Each point is reached from the start by the listed moves, each made once or not at all, plus a little noise. Is the number of moves made odd or even? Then give how often each move was made.

Moves:
(1): [44  6 31 -3 11  0]
(2): [ -6  39  -1   0   5 -12]
(3): [-34   7  43  -5 -16  17]
Start: [-16  14   1   6   0  32]
Points:
[-12  65  73  -2   1  37] -> odd (1, 1, 1)
[-22  53   0   5   6  21] -> odd (0, 1, 0)
[28 20 32  3 10 33] -> odd (1, 0, 0)
[-50  21  45   2 -15  48] -> odd (0, 0, 1)

Moves:
(1): [ 40   2 -12  -5  -7   9   5   2  17   9   9 -11]
(2): [-16  36  -1 -20 -12  14 -16  12  -2   5   9  -9]
(3): [-1  4 41 -1 17  9 -1 28 -4 14  9 -2]
(4): [ -2   3   4  53 -11  11  15  -3  21  -7 -22 -15]
(5): [ 11  18 -11  14  28  10 -11  -2  -6   1  -8   6]
(6): [  2 -16 -12   4  -4  38  10   2  23 -10   0  37]
(7): [  0   2 -19   0  13  11  46   0  -7 -11   0 -18]
(8): [ -3  -2 -26  16 -11  -6 -12  49  -3  -3   0   0]
(9): [ -7   4 -12  -5  15 -17  11  13  29  -4  -9   3]
Start: [ -5  -1   6 -22  -4   5  -6  12   9  32  20  11]
Points:
[-15  54 -52 -13  12  35   1  74 -11  22  26  -8] -> even (0, 1, 0, 0, 1, 0, 1, 1, 0)
[ -4  25 -27  39  34  21  51  22  46  11 -20 -14] -> even (0, 0, 0, 1, 1, 0, 1, 0, 1)
[ -1  25   2 -14  68  16  37  52  20  33  15  -1] -> even (0, 0, 1, 0, 1, 0, 1, 0, 1)
[ 20  27 -41  31 -51  78  -2  73  66  25  14  13] -> odd (1, 1, 0, 1, 0, 1, 0, 1, 0)
[ 33  12 -45   3  47  60  46 105  58  29  24  24] -> odd (1, 0, 1, 0, 1, 1, 1, 1, 1)
[  8  26 -56  21 -34  56   5  88  93  20   7  15] -> even (1, 1, 0, 1, 0, 1, 0, 1, 1)

Moves:
(1): [ 22  -1  -9   2  13 -13  27  -6 -18  11 -38   5  20  38]
(2): [ -4 -15 -24   4  34 -18   8 -28 -24  22  12 -10 -14  37]
(3): [ -3 -19  -9 -27 -16  43 -15 -10 -16  14 -25  19 -35   0]
(4): [ -3   0  26  29 -38 -11 -14 -12  -9  41  21 -17 -12  17]
(5): [-24  46 -20  -3 -29 -21   8 -20  -5 -20   7   6  13  -8]
(6): [  7   4   2 -32 -15  -4   6  14 -38  15   9  12  45 -39]
(7): [ 11 -17  -5   8 -13   2  -2  -8  -1  -9   1 -10 -13 -26]
(8): [ -2  -1  -4  20 -28  13  27  19  -6   4   5  -3  -2  -6]
(9): [-11   9  21  24  17  29   4   1 -31   4  -3 -12 -10 -12]
(10): [ 20  -8   3  -6  -5   4 -12  -6 -26 -41  23  59   0   1]
(11): [-16  -6  20 -10  24 -11  45  33  -1   0  -4 -10 -52  28]
(12): [ 31  35 -15   3   0 -15 -22   4 -18  36   8  10 -10 -17]
(13): [-10  -1  -3  15 -22 -25 -31  23  -5 -12 -11 -15 -19  -9]
(14): [ -3 -15  -1   8   6  -5 -21   1  -6  41  -8  65  17 -49]
Start: [-23  32  11  12   9 -22  19   1  28  11  10  -4 -15  -9]
Points:
[  3 -27  21  69   6 -55  75  -5 -67  87  22  77 -70  25] -> even (1, 1, 0, 1, 0, 0, 1, 1, 0, 1, 1, 0, 0, 1)
[-23  -7  -8 -27  26 -12 119  23 -76  77 -31  14 -53  42] -> even (1, 1, 1, 0, 0, 1, 0, 1, 0, 0, 1, 0, 0, 0)
[-38  34 -18  65 -10 -13  33 -33 -76  11  47  89 -25 -70] -> odd (0, 1, 0, 0, 1, 0, 1, 1, 1, 1, 0, 0, 0, 1)
